Rows are points. The last column is the point's height on a tilted bowl or saddle (a function of degree 2), plus a little noise. Along how many of its main directions does it bend up, bend down or stay straight?

Points (11 x 3):
[[  43  -18   28]
 [   7 -109   99]
 [  61   46   50]
 [  21  -16   15]
 [ -64    3   36]
 [  20  -27   18]
 [ -12   12    9]
 [ -21  -42   23]
 [  -5   58   31]
 [ -19   15   11]
 [  48   17   29]]
Directions: 2 up, 0 down, 0 straight

Points (10 x 3):
[[-20  31   4]
 [ 24  11   8]
 [-73 -15  59]
 [ 26  36   3]
 [ 35  -5  22]
 [-96   8  89]
 [-41  29  17]
 [-79   4  61]
 [-17  48   1]
 [ -2   9   2]]
Directions: 2 up, 0 down, 0 straight

Points (11 x 3):
[[ 94  83 113]
 [  1 -20 -23]
 [-28 -22  -3]
 [ -9  50 -17]
 [ 67  26  14]
 [-18  40 -18]
 [-49 -15  11]
 [ 17  -4 -23]
 [  3  25 -12]
 [ 16  15 -13]
 [ 54 -25 -50]]
Directions: 1 up, 1 down, 0 straight

Points (16 x 4):
[[ 28  14 -73 -17]
 [ -4  47  16 -16]
 [-36   6   1 -16]
 [ 36 -52  56 -68]
 [ 40  78 -37 -39]
 [-59  53  11 -60]
 [ -2 -13   9  -4]
 [ 60  35   5 -16]
 [  8  24  11  -1]
 [-59  67  43 -86]
 [ 92 -23  -8 -52]
 [  8  31 -45  -5]
 [-15 -33  -2 -16]
 [ -4  -6  35 -13]
 [ 33 -33   7 -17]
 [ 16  94 -43 -62]]
Directions: 0 up, 3 down, 0 straight

Points (17 x 4):
[[-32 -82  64  -5]
 [ 41 -56 -11  27]
 [ -9 -53   0 -32]
 [-71  28 -24  23]
 [-74  63  23  76]
 [-83 -31  50 -79]
 [ 19  -1 -42  -1]
 [ 74  50  35 -35]
 [ 13 -35  29  12]
 [ -2 -35 -41 -41]
 [  8 -32 -31 -24]
 [ -4 -28 -40 -35]
 [-60 -54  24 -87]
 [-11   0  44  -7]
 [ 20   7  13   1]
 [-14  -4   7 -15]
 [ 20  50  19   6]]
Directions: 1 up, 1 down, 1 straight

Points (26 x 5):
[[ 33  50  32  16 -61]
 [ -7  -1 -33 111  21]
 [ 15 -42  10 -18 -26]
 [ 31  27 -53   6 -49]
 [  8 -26  -1 -50  -4]
 [-53  63  -4   8 -10]
 [ 16 -14 -50  41 -43]
 [ 27   0 -69 -20 -66]
 [-19  22 -16 -52 -18]
 [ -8  19 -23   0 -14]
 [ 79  -4 -12 -24 -59]
 [-92 -17  41 -53 -49]
 [-26  28 -38 -53 -31]
 [ 19 -33  63 -15 -34]
 [-57 -41   8 -11 -27]
 [ 65 -32 -50  -7 -96]
 [-64  14  11  -3 -14]
 [-31  72   7  44  -2]
 [-16  28 -18 -81 -23]
 [ 21  83 -20  28 -43]
 [-46  52  37 -27 -49]
 [-25  26 -96  42   2]
 [ 17  38 -61  57 -13]
 [-32  32 -34 -53 -30]
 [ 38 -14 -10  33 -56]
 [  6 -26   1 -58   3]]
Directions: 1 up, 3 down, 0 straight

Points (26 x 5):
[[-29 -15  -4  31 -17]
 [ 26 -12 -24 -41   1]
 [-27 -13 -48  65   4]
 [  3 -60  33  27 -23]
 [ 54 -51  58 -44  89]
 [ 18 -14  65   1  18]
 [ 52 -38 -52  32 -24]
 [ 25 -73  68 -39  83]
 [ 22   9 -48  26   6]
 [ 10  33 -59 -20  11]
 [ -2 -71  32 -10   6]
 [-22 -22  30 -17  -1]
 [-27  -1  36 -60  27]
 [ -6   0 -22 -14  13]
 [ 32 -71  24 -23  42]
 [ 12  16  29  -1  16]
 [-50  -5  -8  48 -25]
 [-77  26 -84  12 106]
 [-32  45  -8 -27  44]
 [ 24  44  62  80 -11]
 [ -7 -25 -75  23   9]
 [-38  22 -45  42  45]
 [ 99 -59  25  26  34]
 [-61  25 -52  23  64]
 [ 62   4  -1  32 -10]
 [ 65   0   1  21  -8]]
Directions: 1 up, 1 down, 2 straight
